Each row of a before or after table is a point. One or more steps were done to the points. Then noise was added and the rows were shuffled. The steps act on columns, c1 being the first. Write out the steps. A step turns or swaps two columns, mirrors them in a line or flattens them onto one, adds a multiple of one to another, or multiplies or shifts one. Angles are multiples of 10 degrees, from the lower column toward the higher: turns from -170 to 170, lines from 10 to 170 but not 90. Use the fewest steps. Two steps may share a column if one is a turn and the other turns, adds or multiplies; they go together, in the order done. Otherwise the lowest column goes first.
(in the rows, 128 means zero)

Before (8 x 2):
[[155 189]
 [111  54]
 [175 144]
 [ 91  95]
 [170 195]
 [157 133]
 [173 188]
 [117 158]]
After (8 x 2):
[[ 74 160]
 [100 143]
 [ 90 216]
 [143 171]
 [162 107]
 [103 196]
 [ 80 196]
 [147  68]]
Steps: multiply c1 by -1; shift c2 by 10

Before (14 x 3):
[[106 105 155]
 [157 119 165]
 [179 126 183]
 [137 154  81]
 [110 172  88]
 [164 148 178]
 [162 168 213]
 [118 101 194]
 [217 169 181]
 [113 191  93]
 [152 132 158]
 [180 182 129]
 [130 155 168]
 [196 136 218]]
After (14 x 3):
[[147 115  99]
 [ 91  71 162]
 [195  62  70]
 [180 111  75]
 [160  63 128]
 [114 153 101]
 [143  78  41]
 [160 126  89]
 [128 102 181]
 [120 100  86]
 [160  95  78]
 [190  98  37]
 [ 96  93 166]
 [132 155  65]]
Steps: mirror c1 and c2 in the line at 170 degrees; multiply c3 by -1

Before (9 x 4):
[[103  91 249 121]
 [ 62 122 134 118]
 [ 92 132 128  88]
 [115 122 151 127]
 [167 119  85 160]
 [ 92 120 110  97]
 [150  85 104 143]
 [173 119 124 108]
 [144 133  99 180]]
After (9 x 4):
[[132  92 144  91]
 [118 165 156 172]
 [119 173 138 112]
 [118  92 156 106]
 [ 93 104  18  80]
 [122  61 125 118]
 [ 86 151 144 151]
 [132 143 140 188]
 [122 115 108 118]]
Steps: swap c1 and c2; mirror c3 and c4 in the line at 100 degrees

Before (10 x 6):
[[113 145 131 211  52 110]
 [153 130  90 123 180 188]
 [ 90 115 129 106 160 200]
 [115 163 136 167  83  53]
 [198 156 132 102 135 205]
 [193 148 137  74  78 159]
 [149 200 175 182  72 113]
 [213 149 190 101 122 162]
 [ 93 190 124 183  90 131]
 [165  92 131 113 149 188]]
After (10 x 6):
[[ 83 208 126 149 153 124]
 [178 129 158 125  95  57]
 [ 73 179  67 134 136 171]
 [145  84 180 132  89  95]
 [137 140 197  90  60  87]
 [ 82 120 163  65  64 120]
 [157 103 185 113 173  93]
 [ 78 212 136 136  96 177]
 [ 57 190 113 182 137 135]
 [122 125 189  92  37 169]]
Steps: turn c1 and c5 by -90 degrees; turn c2 and c4 by -30 degrees; mirror c3 and c6 in the line at 30 degrees

Before (13 x 8):
[[188 192 123 108 134  36 163  83]
 [149 134 160 163 108 168 143 129]
 [ 71 119 158  96  99 121 179 126]
 [ 93 118 117 111  84 125 121 116]
 [110 104 105 142 196  63 212  95]
 [112 148 130 107 161 107 152 127]
 [120 102  87  96 126 122 148  74]
 [134 106 143  43  41 173 144 155]
 [141 142 139 157 124 111 115 192]
 [129 178 119  93 183 165 184 161]
 [138 111 119 121 166 110 146 112]
 [148 113  61 154  31 135 124 107]
 [125 149  53 145 114 127 180 104]]
After (13 x 8):
[[154 132 180 166 109 165 145 124]
 [132 111 146  49  44 177 147 143]
 [126 155   7 148 113 125 179 104]
 [112 102  88 143 197  58 212 107]
 [188 192 120 107 133  27 165 101]
 [122 103  61  96 132 113 147  76]
 [141 144 145 150 127 118 112 194]
 [ 90 116 110 109  88 122 120 122]
 [132 178 113  98 184 169 184 153]
 [111 148 130 107 159 109 152 129]
 [ 73 122 178  95  96 123 175 125]
 [146 110  24 151  31 128 124 106]
 [139 114 121 122 158 109 153 119]]
Steps: multiply c3 by 1.6; turn c6 and c8 by -10 degrees

Before (11 x 9):
[[104 163 168 104 110 129 167 107 104]
 [113  63  96 100 185 140 179 164  99]
 [139 120 154 147 122 104  67 166  79]
 [207  54 104 127 106 134 161 126 181]
 [204  62 156  90 148 202 119 163 173]
 [188 122 103 127 174 171 182 146 103]
 [161 155 131 179 154  90  75 139 151]
 [200 159 154  91 132 205 105 138  90]
 [129 134  82 143 123  89  79 173 186]
 [166 106  93  85 185 112  91 113 134]
 [121 104  79 187 137 117 132  91 131]]
After (11 x 9):
[[136  91 107 125 122  94 194 143  36]
 [119 148 176 132 136 142 131  90 200]
 [114  64 181 125  86 165  84  92 172]
 [160 133 136 132 105 105 192 158 159]
 [166 125 178 125  80  95 162 100 215]
 [107 167  85 128 126 169 104 148  42]
 [205  61 109 123  97  45  76  88 143]
 [186 108 164 128  89 122  60 129 164]
 [198 136 104 126 117  40  84 159  60]
 [205  90 137 128 156 124 101  62 209]
 [123  89 166 126 144 113 191 156 247]]
Steps: turn c6 and c7 by -130 degrees; add -0.3 times c1 to c6; turn c2 and c8 by 60 degrees; turn c3 and c5 by -160 degrees; add 1.5 times c3 to c9; multiply c4 by 0
